Rows are points. The ring and each string are closed loops that go straight from each point to the next, and from the last back to the first. Before rounding, they use only three directions, however many columns there are. How many times does the string pass through the ring? Passing back the other way cancels.
In the rows, zero is written as 128.

Ring (6 x 3)
[[141  87  92]
 [151 143 122]
 [124 183 154]
 [ 83 174 161]
 [ 76  95 138]
 [111  60 101]]
String (22 x 3)
[[117 113 115]
 [123 111 119]
 [152  93 131]
 [171 111 115]
 [178 153 106]
 [168 170 131]
 [162 176 159]
 [139 155 165]
 [114 137 137]
 [103 166 134]
 [ 77 223 152]
 [ 69 206 175]
 [ 64 176 177]
 [ 56 160 149]
 [ 47 143 136]
 [ 56 101 147]
 [ 61  86 125]
 [ 81 102 106]
 [103 113 119]
 [119  78 137]
 [125  40 111]
 [131  67 117]]
Times through: 0

Ring (10 x 8)
[[175 141 125 110 136 151 117  78]
 [142 164 156 125 172 135  97  96]
 [102 168 179 139 189 120  87 117]
 [ 57 160 193 154 192 104  85 144]
 [ 24 138 176 165 173  96  99 172]
 [ 27 123 153 164 153 100 112 178]
 [ 53 105 122 154 124 113 129 168]
 [102  93 102 132  97 133 142 135]
 [152  98 100 112  91 150 141  96]
 [176 120 110 106 111 155 130  78]]
String (15 x 8)
[[ 86 133 156 140 151 119 108 132]
 [ 83 136 158 142 156 118 106 134]
 [ 72 132 188 138 157 114  99 123]
 [ 91 149 150 145 166 119 104 136]
 [101 183 138 155 200 118  94 148]
 [117 182 142 147 196 124  93 132]
 [112 154 125 143 164 127 110 135]
 [112 136 172 125 150 128 103 101]
 [118 140 196 118 156 129  94  83]
 [128 183 197 128 201 126  77  90]
 [106 196 175 148 217 117  78 126]
 [ 79 184 181 155 211 109  80 141]
 [ 42 174 216 160 213  96  72 148]
 [ 16 145 249 153 192  90  73 139]
 [ 47 130 207 144 163 105  93 132]]
Times through: 0
String (14 x 8)
[[177 107 142  93 101 157 126  54]
 [209 118 130  85 104 167 126  39]
 [135 120 161 112 126 139 114  83]
 [124 128 160 120 137 134 110  95]
 [148 149 177 112 157 139  97  73]
 [149 177 186 119 189 135  83  77]
 [131 184 146 140 195 129  92 118]
 [115 160 124 144 170 127 108 136]
 [109 138 149 133 150 127 109 118]
 [149 150 175 112 158 139  97  74]
 [198 158 147 100 152 157 104  52]
 [191 156 102 113 145 156 118  84]
 [149 147 101 130 145 142 121 117]
 [114 129 138 130 138 131 116 117]]
Times through: 2

Ring (10 x 12)
[[174 118 147 130  73  77 142 113  82 138 147 110]
 [175 147 138 123 111  82 114 117 104 124 154  97]
 [156 165 125 116 147  95  93 122 131 108 152  92]
 [120 161 104 120 162 109  91 126 148  94 143  95]
 [ 92 144  93 126 155 118 103 127 152  89 132 103]
 [ 68 116  99 123 130 128 128 121 148  96 113 125]
 [ 67  98 123 111 104 130 148 111 140 109 100 146]
 [ 83  87 147 103  79 125 162 103 126 124  96 158]
 [112  83 160 107  57 110 170 100 104 138 104 155]
 [155  95 155 125  51  86 163 107  80 144 131 130]]
String (18 x 12)
[[164  65 156 145   7  73 192 106  48 159 133 133]
 [174 103 169 117  51  80 158 104  77 150 135 129]
 [172 131 169 102  88  89 132 105 102 138 136 123]
 [205 140 147 132  86  65 124 117  78 138 165  92]
 [180 141 120 144 104  73 117 124  91 123 165  84]
 [143 126 111 143 104  88 127 124 103 116 149  98]
 [133 136 137 110 119 104 120 114 126 116 131 117]
 [180 192 157  83 166  97  74 113 145 113 150  98]
 [191 182 145 106 148  83  83 118 124 117 162  86]
 [177 140 120 143 104  74 118 124  92 123 163  86]
 [134 121 127 127  99  97 133 117 110 120 136 114]
 [150 125 150 111  94  95 133 110 108 129 133 121]
 [141 119 152 109  90  99 139 108 110 130 127 128]
 [129 104 126 134  80  95 148 116  99 125 132 119]
 [137  76 146 135  37  89 178 108  74 144 125 135]
 [125  92 131 135  66  96 160 113  93 130 127 127]
 [123 109 134 122  88 102 144 112 110 124 126 126]
 [134  79 137 140  43  89 173 111  77 140 128 130]]
Times through: 1
String (17 x 12)
[[101  89 179  81  69 124 166  92 124 137  89 172]
 [123 101 182  82  72 115 157  93 117 140 101 161]
 [130 114 149 109  90 104 142 107 114 128 122 132]
 [152  91 131 148  50  79 164 116  71 139 142 115]
 [184 100 136 153  46  64 158 117  57 145 156 102]
 [156 112 115 153  79  78 142 123  82 126 153  97]
 [145 124 118 138  99  89 131 121 101 120 146 102]
 [174 159 115 136 130  79 100 127 108 113 166  79]
 [167 196 122 107 182  95  65 125 148  98 161  78]
 [133 185 124  95 185 113  72 121 165  93 141  97]
 [115 146 121 110 143 113 107 118 144 103 130 112]
 [103 140 117 111 142 118 111 118 147 101 125 116]
 [ 69 141 108 103 162 136 106 119 171  88 112 125]
 [ 51 120 108 105 143 142 124 116 167  91 100 138]
 [ 85 115 132 102 116 127 134 110 144 110 106 140]
 [ 97 102 123 122  94 114 147 114 121 116 116 132]
 [101 106 147 101  94 119 146 105 128 122 107 145]]
Times through: 1

Ring (10 x 14)
[[183 134 156 108 120 120 150  63 101 116 119 174 130 120]
 [164 157 111 141  89 136 132 103 125 122 173 160 138 111]
 [145 165  88 158  85 148 120 134 142 122 198 144 138 106]
 [122 168  82 165 109 159 109 166 159 114 206 119 134  99]
 [113 158  95 156 138 161 108 172 161 107 188 106 126 100]
 [105 132 120 138 178 159 114 166 152 104 150  96 111 111]
 [104  93 153 113 217 151 131 141 130 107  95  95  93 135]
 [125  75 179  92 221 137 147 102 106 111  61 116  90 147]
 [150  84 188  85 200 125 155  74  94 112  59 139  99 143]
 [173 106 184  88 165 118 157  57  91 112  77 162 114 133]]
String (29 x 14)
[[219 186 159 110  84 109 143  49 107  98 151 199 159  83]
 [160 147 142 121 135 133 133 102 123 106 140 148 130 106]
 [134 125 114 138 129 146 132 122 127 126 149 133 117 129]
 [127 132  81 160  93 153 128 134 134 141 181 136 121 134]
 [147 169  62 174  48 150 121 133 142 138 222 153 143 113]
 [180 198  99 152  59 135 122 109 138 110 210 171 159  82]
 [168 171 125 134 105 134 127 107 132 105 171 156 143  93]
 [178 192 108 146  73 134 123 108 137 107 199 167 155  83]
 [168 189  82 163  50 141 121 119 141 122 219 165 154  93]
 [141 155  70 168  64 150 124 132 138 139 206 148 135 121]
 [123 121  89 154 108 153 130 133 131 140 168 131 115 139]
 [142 131 129 129 138 141 133 115 126 116 141 137 120 120]
 [205 183 154 114  96 116 138  65 114  96 153 186 154  83]
 [221 179 163 106  85 107 148  42 101 101 143 203 156  88]
 [216 172 176  98 109 107 148  44 101  94 127 194 151  88]
 [152 125 145 117 145 134 140  97 115 115 123 145 119 123]
 [129  94 136 121 158 141 143 107 113 130 110 130 102 148]
 [162  86 175  92 165 121 161  58  87 125  71 158 104 150]
 [201 103 216  65 171 101 170  19  72 106  47 183 117 131]
 [210 129 218  67 166 100 162  24  81  92  63 185 129 110]
 [178 140 176  97 155 120 144  73 107  97 106 160 129 106]
 [198 130 206  76 166 107 156  41  90  93  75 175 127 109]
 [212 109 234  54 181  95 172   7  68  95  36 189 121 122]
 [165  79 192  80 182 117 165  49  81 120  52 158 101 152]
 [124  81 141 116 170 141 147 105 108 133  96 127  95 156]
 [131 110 135 123 157 143 137 115 120 122 121 128 109 135]
 [182 140 167 102 138 120 146  68 105 105 113 167 130 110]
 [228 161 187  88 105  99 158  21  87 100 111 208 149  97]
 [227 168 168 101  82 102 155  27  91 107 131 211 154  98]]
Times through: 0

Ring (8 x 14)
[[155 170 150 108 151 137  89 113 118 132 100 133 135  94]
 [138 185  88  86 172 125 109  83 173 162 113  78 122 127]
 [128 174  63  86 172 110 120  84 198 171 130  60 107 156]
 [119 150  64 101 155  97 121 105 199 166 147  74  95 178]
 [115 127 109 133 120  97 102 143 161 139 151 138 103 169]
 [126 121 166 153  99 112  80 168 110 112 137 196 122 134]
 [143 125 192 151 104 125  73 168  85 103 120 204 131 107]
 [157 143 187 133 125 135  76 147  86 110 106 179 135  92]]
String (25 x 14)
[[133 119 104 121 138  95 112 138 164 144 149 106  90 173]
 [131 137 121 123 132 108 100 134 148 138 136 131 110 148]
 [110 142 128 138 111 109  90 143 144 131 140 168 123 145]
 [ 92 133 153 166  76 109  74 169 123 113 146 227 135 141]
 [124 110 169 159  92 107  80 177 108 109 143 202 117 141]
 [148 122 141 126 133 109  98 146 129 129 133 134 104 142]
 [128 145 156 138 114 122  81 146 116 120 124 180 132 119]
 [130 139 203 160  89 132  61 170  75  97 115 237 149  93]
 [150 126 234 164  89 139  55 183  46  83 107 249 149  76]
 [165 119 177 131 131 121  88 156  96 114 119 155 113 116]
 [150 139 151 123 136 121  92 137 119 126 120 143 119 121]
 [149 164 178 127 129 141  75 133  94 116  99 178 147  82]
 [152 194 189 119 135 160  66 116  82 115  78 187 169  50]
 [165 171 157 104 157 142  88 111 111 130  94 128 136  86]
 [160 141 130 106 158 118 104 122 137 139 120 101 107 130]
 [134 181 120 105 149 131  94 102 146 144 110 125 136 111]
 [128 222  89  80 173 142 100  63 171 164  96  92 149  99]
 [132 209  68  73 183 130 113  61 190 173 107  60 129 122]
 [153 142 100  97 166 109 116 111 165 153 129  73  96 151]
 [137 150 115 112 146 114 103 119 152 144 127 114 113 139]
 [105 197  43  85 166 112 118  70 216 179 131  66 119 157]
 [118 167  72 100 154 108 113  98 191 163 136  86 110 159]
 [132 148 105 112 145 109 106 119 162 147 134 109 108 150]
 [ 95 162  49 107 142  95 118 102 214 170 154  89 104 185]
 [101 139  62 117 135  88 118 120 203 162 161  97  94 194]]
Times through: 5

Ring (7 x 14)
[[108 130 122 147 127 126  93 131 136 126 136 144 103 146]
 [117 151 139 169 136 119 132 142 136 129 134 143 106 130]
 [167 157 169 166 141 117 187 151 131 129 119 119 121  93]
 [181 144 165 144 137 122 173 150 128 131 109 110 131  90]
 [149 130 134 127 132 128 110 148 130 135 105 125 135 117]
 [117 113 107 113 123 134  55 136 132 134 113 138 126 147]
 [110 103 103 110 117 136  46 125 133 128 125 139 113 156]]
String (24 x 14)
[[117 176 154 199 146 111 170 153 138 131 136 148 104 118]
 [170 143 167 154 134 120 178 140 131 123 127 114 112  98]
 [150 140 149 148 134 123 144 143 132 128 121 124 118 112]
 [136 159 148 168 142 118 149 155 133 135 118 137 122 113]
 [159 169 167 176 147 114 187 160 132 134 114 126 126  93]
 [206 166 196 170 146 113 238 158 128 128 112 100 128  63]
 [198 147 183 151 137 119 207 146 128 124 117 100 123  77]
 [150 132 145 139 130 125 132 139 131 128 121 123 118 116]
 [136 156 148 166 140 119 148 152 134 133 120 135 120 114]
 [119 186 155 204 152 109 175 163 137 136 126 150 115 112]
 [137 162 160 182 140 115 175 145 136 126 136 134 104 111]
 [148 128 146 140 127 125 134 132 132 123 130 122 108 119]
 [126 132 132 144 129 125 110 136 134 128 128 136 111 132]
 [ 81 139 107 156 131 125  70 139 138 133 132 161 107 159]
 [ 89  99  97 116 113 136  34 113 137 122 142 147  95 172]
 [124  94 113 104 112 137  60 115 133 121 133 129 104 151]
 [138 119 131 126 124 130 102 132 132 126 124 126 115 130]
 [106 123 111 132 126 130  69 135 135 131 125 145 114 150]
 [ 82 110  91 121 119 134  27 126 136 130 130 155 108 172]
 [ 96  94  95 107 112 138  29 114 135 123 137 143 101 170]
 [135  91 121 103 110 137  74 110 132 116 138 122  99 145]
 [129 127 130 137 128 127 105 135 133 128 126 133 113 132]
 [ 97 144 121 161 134 123  97 141 137 132 132 153 108 146]
 [ 73 175 125 201 145 113 119 152 141 135 140 171 100 148]]
Times through: 5
String (30 x 14)
[[ 89 121  93 125 126 132  35 140 135 138 115 155 124 162]
 [123 121 119 126 126 130  81 136 133 131 119 136 120 139]
 [132 110 120 115 121 133  80 130 132 128 121 129 118 138]
 [123  84 102  87 109 141  35 115 131 124 125 128 113 156]
 [102  78  87  85 106 143   7 109 133 123 131 138 106 173]
 [ 85 111  94 124 120 133  34 126 136 130 131 153 107 169]
 [104 130 115 141 128 127  79 137 135 131 127 147 112 148]
 [116 133 124 144 130 126  97 138 134 130 126 141 113 138]
 [ 92 144 118 161 133 123  91 140 137 132 133 155 106 150]
 [ 76 162 122 189 139 116 109 144 141 131 143 167  97 152]
 [105 166 143 191 141 114 147 145 139 128 142 152  98 131]
 [160 132 156 144 129 124 154 133 132 122 130 117 109 109]
 [142 137 142 146 132 124 131 140 133 128 123 128 116 120]
 [124 160 144 174 142 117 143 152 135 133 124 142 116 121]
 [118 181 151 198 150 111 167 161 137 136 126 150 115 115]
 [135 149 144 160 137 121 139 147 134 131 123 134 117 119]
 [147 141 149 151 133 122 144 141 132 128 124 126 115 114]
 [153 152 163 167 137 118 175 143 133 125 131 124 109 105]
 [122 167 152 188 143 114 162 149 137 129 135 144 105 119]
 [110 161 143 184 139 116 143 144 138 128 139 148 101 130]
 [136 130 141 145 127 125 127 131 134 123 134 129 105 126]
 [139 128 136 137 128 127 116 136 132 127 124 128 115 126]
 [108 134 121 146 130 126  91 138 135 131 128 145 111 143]
 [ 83 121 100 136 123 130  49 129 137 129 134 155 104 166]
 [106  89  99 101 110 139  34 112 134 122 135 137 102 165]
 [133  82 111  88 108 140  51 111 131 120 129 122 108 150]
 [145 107 128 112 119 133  92 126 131 124 123 121 115 131]
 [112 125 114 131 127 129  75 138 134 133 119 142 120 144]
 [ 91 120  95 125 126 132  38 139 135 137 116 154 123 161]
 [ 92 108  87 109 121 137  19 134 134 136 114 151 124 166]]
Times through: 1
